Each point is reached from the start by the listed moves, each made 0, 1 or 2 times, or once backwards (-1), plus a little noise. Say if it took an odd or an even number of moves. Then give how often each move was made.
(in the rows, 128 means zero)

Moves:
(1): [134 127 130 105 125]
(2): [ 85 173 106 146 131]
Start: [129 138 115 130 134]
Points:
[ 86 183  93 148 136] -> odd (0, 1)
[ 50 226  73 142 136] -> odd (1, 2)
[172  95 137 111 131] -> odd (0, -1)

Moves:
(1): [143  89 137 117]
(2): [146 133 133 143]
(3): [106 121 143 148]
(4): [109 100  81 138]
Start: [133 135 134 122]
Points:
[102 104 215 126] -> odd (1, -1, 2, -1)
[133 110  93 145] -> even (0, 1, 0, 1)
[176  81 242 162] -> odd (2, 2, 2, -1)

Moves:
(1): [140 134 147 124 128 143 130 118 134 133 150]
(2): [110 147 119 133 100 121 115 114  92 132 134]
(3): [107 123 133 109 136 135 129 144 140 131 145]
(4): [117 126 121 147 130 136 119 128 147 119 148]
(5): [129 147 123 122 138 122 120 136 114 112 138]
(6): [129 126 122 131 117 130 133 115 120 119 123]
(7): [121 133 128 127 145 125 145 141 127 139 132]
(8): [125 123 116 113 118 139 123 146 120 131 136]
(9): [128 148 131 134 125 136 131 124 131 124 119]
Start: [116 133 125 133 127 124 113 126 120 125 121]
Points:
[123  81 157 175 173 147 117 120 225 135 173] -> even (1, -1, 0, 2, -1, -1, 0, -1, -1)
[ 97 131  96 102 131 142 143 176  96 146 143] -> odd (0, 0, 0, 0, 0, 1, 2, 2, 0)
[ 85 125 120 136 143 211 160 167 199 131 178] -> even (1, -1, 1, 2, -1, 2, 2, 2, 2)
[126 192 108 185 115 135 107  98 108  84 108] -> even (0, 0, -1, 1, 1, 1, 0, 0, 2)
[ 74 175  87 175   7 155  78  62  62 107 116] -> even (0, 2, 0, 1, -1, 2, -1, 1, 2)
[134 136 143 191 195 136 151 123 196 124 158] -> even (1, -1, -1, 2, 0, 0, 2, -1, 0)

Moves:
(1): [139 124 122 125 129 110 117 143 115 122 118 131 130 135 127 113 133]
(2): [114 169 145 109 146  96 140 132 132 125 144 124 115 117 118 119 118]
(3): [137 114 136 118 120 130 134 120 131 122 134 124 135 138 119 123 135]
(4): [137 129 118 143 121 131 153 133 138 145 136 108 110 122 133 141 131]
(5): [142 137 125 143 139 142 103 131 137 134 155 106 142 151 118 133 130]
(6): [145 136 117 123 119 151 142 139 136 123 129 135 103 143 122 124 119]
(7): [131 129 125 125 141 137 143 127 140 140 138 167 137 122 130 135 139]
(8): [138 135 137 133 126 139 117 145 128 136 126 116 114 111 112 130 154]
(9): [119 121 111 135 123 116 132 108 148  96 128 136 109 116 137 135 141]
(10): [123 135 141 111 107 134 107 120 147 142 118 132 125 140 152 121 132]
(11): [122 123 117 129 112 133 127 149 134 126 133 128 128 132 108 132 118]
(12): [ 94 144 127 149 135 116 134 131 113 130 181  98 112 119 138  81 128]
(13): [133 131 127 135 119 131 133 128 145 116 135 102 148 125 165 133 127]
(14): [119 141 156 142 108 106 141 137 134 124 119 131 116 150 130 128 129]
Start: [136 114 117 101 113 142 125 135 121 122 120 120 135 107 109 117 112]
Points:
[ 64  89 139 125  13 140 130 127 168 111 166 147  18  83 113  25 222] -> even (0, -1, 2, 0, -1, 0, 1, 2, 2, 2, 1, 2, -1, 1)
[147 130 137 144  69 181  98 165 175 203 172 129 117 151 162  85 190] -> odd (1, -1, 0, 1, 1, 0, 2, 1, 0, 2, 0, 1, 0, 1)
[142 101  53 138 109 129 219 177  94 127 192  92  63 131  49  73  84] -> even (1, 0, 1, 2, 0, 1, 0, -1, 0, -1, 1, 1, -1, 0)
[124 219 126 155 123 117 160 190 225  72 249  47 144 101  78 161 120] -> even (-1, 2, 0, 0, 2, 0, 1, 1, 1, -1, 2, 0, 2, 1)
[129 178 139  51 115  84 196 193 114 190  89 249  82 141 118  80  88] -> even (2, 1, -1, 1, -1, 1, 2, -1, -1, 1, 0, 0, -1, 1)

Moves:
(1): [132 130 128 132 129 135 133 134 128 126 124 120 129 129 133 118 125 135
 132 143 127 127 133]
(2): [139 141 132 132 109 113 140 124 126 123 121 135 131 129 132 125 125 133
 133 128 116 141 131]
(3): [128 122 126 130 128 134 125 131 126 131 135 123 127 120 122 117 134 125
 126 126 127 135 117]
(4): [147 116 124 137 119 130 128 123 128 125 132 130 127 122 127 115 135 129
 121 126 133 132 121]
(5): [130 125 128 130 123 134 127 131 129 120 112 128 131 140 132 124 123 142
 139 128 131 125 128]
(6): [139 129 138 116 129 131 145 129 127 138 121 139 120 138 125 127 121 130
 135 134 127 129 128]
(7): [125 128 125 126 131 137 123 136 134 129 123 128 127 131 127 124 126 129
 128 130 131 110 122]
(8): [130 122 122 124 128 135 130 132 128 122 128 131 129 126 123 126 124 134
 135 130 121 126 135]
(9): [124 116 129 133 130 125 132 128 121 131 124 109 129 125 130 115 134 148
 112 142 127 123 129]
(10): [127 124 131 139 128 130 120 124 129 129 133 121 128 111 130 124 128 131
 129 126 124 136 123]
(11): [116 120 122 131 129 134 122 128 131 140 136 127 127 128 128 129 128 123
 117 135 128 122 124]
(12): [131 144 135 127 125 122 135 135 119 154 127 120 108 135 111 109 123 141
 127 148 136 135 144]
(13): [132 127 140 121 125 109 125 128 114 120 127 122 128 132 151 152 131 130
 132 133 119 130 134]
(14): [135 133 126 130 129 133 123 119 125 124 125 134 130 125 129 117 123 125
 129 126 126 131 121]
(15): [125 129 126 127 134 119 136 126 128 119 122 136 120 130 131 126 133 133
 135 123 132 129 127]
(16): [131 130 124 118 129 143 129 125 127 140 127 130 119 124 114 115 143 135
 137 129 140 135 125]
(17): [124 138 136 129 117 119 129 118 128 126 135 110 126 124 132 126 124 130
 122 135 115 138 145]
(18): [127 130 130 143 139 136 132 137 132  99 127 120 133 134 127 138 135 133
 125 132 120 111 119]
(19): [131 131 129 131 129 130 126 128 128 143 134 130 128 127 131 122 124 130
 122 126 119 142 129]
(20): [120 133 132 119 121 133 128 128 122 133 135 129 129 135 134 135 124 128
 126 129 133 125 147]
Start: [136 136 119 124 114 145 139 136 124 130 133 127 120 121 125 135 138 123
 126 122 129 115 129]
Points:
[151 132 133 178  50 115 116 123 120  58 137  79 170  76 194 150 116 140
 133 123  48 154 135] -> even (1, 2, 1, 0, 1, -1, 0, 1, 0, 2, 0, -1, 1, 0, -1, -1, 1, 0, 0, 0)
[179 141 106 182  43 173 121 137 123 130 134 140 139  99 117  65 104 154
 115 122 130 126 136] -> even (0, 2, 0, 2, 1, -1, 1, 1, 0, 2, 0, 1, -1, 1, -1, -1, -1, 0, 0, 2)
[141 197 173 197  98 112 186 147 101 118  88   7  99 149 134  69 121 248
 110 235  74 145 185] -> even (2, 1, -1, -1, 2, 0, -1, -1, 2, 1, 0, 2, 0, 0, 0, 0, 2, 2, 1, -1)
[142 213 128 134  96 144 175 129 149 151  95 139  98 171 124  73  59 134
 140 180  86 122 164] -> even (2, 1, -1, -1, 1, 1, 1, 0, -1, -1, 2, 1, -1, 2, 1, -1, 2, 0, 1, -1)
[198 163 163  84 104 105 175 131  74 128  92 157 101 140 124 157 120 132
 179 135  98 154 118] -> even (-1, 1, 1, -1, 0, 2, -1, 1, 0, 0, -1, 1, 2, 2, -1, 0, -1, 0, -1, -1)

Moves:
(1): [136 137 138 127 138 117 129 128 112 124 132 110 134 124 125 137 126 132
 127 135 112 132 115 113 123]
(2): [124 124 138 124 121 105 131 135 117 125 107 112 140 118 132 126 126 115
 136 130 144 124 127 125 130]
(3): [110 121 131 126 122 133 127 119 131 131 130 125 129 126 133 130 131 135
 124 127 134 129 118 121 128]
(4): [128 133 131 128 124 136 139 125 129 123 125 126 140 131 121 141 130 123
 125 134 132 141 133 129 128]
(5): [123 131 138 136 143 132 113 122 138 139 128 132 126 122 131 134 109 138
 131 148 123 126 143 121 124]
(6): [132 130 129 124 124 132 125 131 126 130 119 128 125 129 138 132 133 134
 129 123 121 135 122 132 118]
(7): [131 133 127 132 115 140 129 138 121 128 138 121 123 128 136 120 122 129
 127 125 133 121 132 123 132]
(8): [133 116 133 125 123 130 107 115 128 136 128 133 139 118 132 120 132 133
 136 142 143 133 129 120 133]
(9): [121 132 135 123 127 137 130 119 124 140 123 125 130 125 125 129 134 137
 110 127 122 122 134 142 119]
(10): [126 132 128 125 128 114 134 128 119 129 137 148 127 116 120 133 125 120
 127 129 125 129 120 128 111]
(11): [132 129 136 123 124 116 124 129 133 136 128 116 124 120 126 122 124 132
 130 126 128 124 116 129 134]
(12): [131 123 127 121 131 125 137 114 120 140 147 130 121 127 132 116 131 129
 137 149 122 115 120 131 126]
(13): [132 123 117 120 128 125 119 123 140 133 138 129 121 151 133 139 136 137
 131 107 126 125 133 132 121]
(14): [134 122 121 134 123 120 119 141 127 127 132 131 125 128 126 149 126 137
 126 146 124 142 120 125 125]
(15): [125 142 115 117 132 107 133 131 141 144 108 125 104 118 123 118 109 151
 136 122 131 137 138 136 135]
(16): [129 136 120 126 124 125 124 134 135 123 122 124 123 104 130 147 122 126
 124 128 130 130 124 126 115]
(17): [135 130 134 129 119 120 129 130 126 138 139 134 105 125 127 124 140 121
 128 132 131 140 123 132 127]
(18): [123 130 123 126 135 131 122 129 134 126 135 118 129 131 126 127 126 115
 126 129 127 128 129 126 128]
(19): [126 126 128 115 129 133 145 131 130 135 131 142 116 123 121 127 132 132
 121 115 111 128 132 124 144]
(20): [128 118 122 127 129 125 126 118 119 125 125 139 120 131 126 128 115 133
 122 129  97 108 133 133 107]
(21): [132 117 136 128 126 136 128 139 142 124 138 120 131 118 127 128 128 143
 131 132 131 141 132 128 133]
(22): [123 130 138 116 110 116 126 121 129 131 121 117 132 126 147 121 129 135
 103 128 134 134 135 139 126]
(23): [123 126 128 124 134 126 132 114 124 134 132 132 131 118 124 125 126 128
 131 128 133 135 126 137 134]
(24): [140 126 125 135 125 135 123 129 114 131 122 144 123 126 130 126 114 129
 114 133 145 131 131 135 121]
Start: [137 133 131 125 133 134 112 132 127 129 122 128 128 129 130 122 134 127
 139 131 125 135 123 117 128]
Points:
[126 179 160 100  66  94 127 120  91 229 164 125  40  19 150 120 130 241
  98 205 148 247  61 165  88] -> odd (1, -1, 2, 0, 0, 2, 2, 0, 2, 2, 0, 1, -1, 2, 2, 0, 2, -1, -1, -1, 1, 1, 2, 0)
[167 158 173  90  81 138  77 105 102 159 186  32  95 135 192 114 161 114
  50  93 134 135 120 136  99] -> even (2, 0, 0, 0, 0, 0, 2, 0, 1, -1, 1, 0, 2, -1, -1, 1, 2, 2, 0, 0, 0, 2, 1, 1)
[ 94 109 217  69  40 105 139  98  68 157  89 111 144  67 156  71 114 109
  44 158 130 131 129 133  78] -> odd (0, 2, 2, 2, 0, 1, 1, 1, 1, 2, 1, 0, -1, -1, 0, -1, 1, 2, 1, 2, 1, 2, -1, 1)
[150  94 174  70 106 120 142 112  72 107 160  17 186 135 151 128 157 147
 150  86  52  68 101 115  79] -> odd (2, 2, 0, 1, -1, 1, 2, 0, 1, 0, 1, 1, 2, -1, -1, 0, -1, 0, 0, 2, 2, 0, 1, -1)
[133  83 127 121 159 159  85  47 100 148 215 162 158  75 127 106 122 144
 136 201 101  78  97 139  72] -> even (0, -1, 0, -1, 0, -1, 0, 1, 1, 1, 0, 2, 0, 0, -1, 1, -1, 0, -1, 1, 1, 0, 2, 0)
[147 197 109 117 148  67 130 169 103 154  73  44 110  81  62 130  68 127
 124 112 157 164 115 165 137] -> odd (1, 1, -1, 1, -1, -1, 1, -1, 2, 0, 2, -1, 0, 1, 2, 0, 0, 2, -1, 0, 0, -1, 2, 1)
[157 101 203  64  55 108 145  95 142 210 198 129  87  72 144   7 177 139
 129 200 138 153 135 139 221] -> odd (-1, 0, -1, 1, 0, -1, 1, 2, 0, 0, 2, 2, -1, 0, 0, -1, 2, 0, 2, 0, 1, 2, 0, -1)
[105  90 154  84 163 145  42  62 184 225 133 169 116 137 125 139 104 246
  59 108  90 134 163 139 152] -> odd (0, -1, 1, -1, 2, -1, -1, 1, 2, 0, 2, -1, 2, 1, 0, -1, -1, 0, 2, 0, 0, 1, 1, 1)
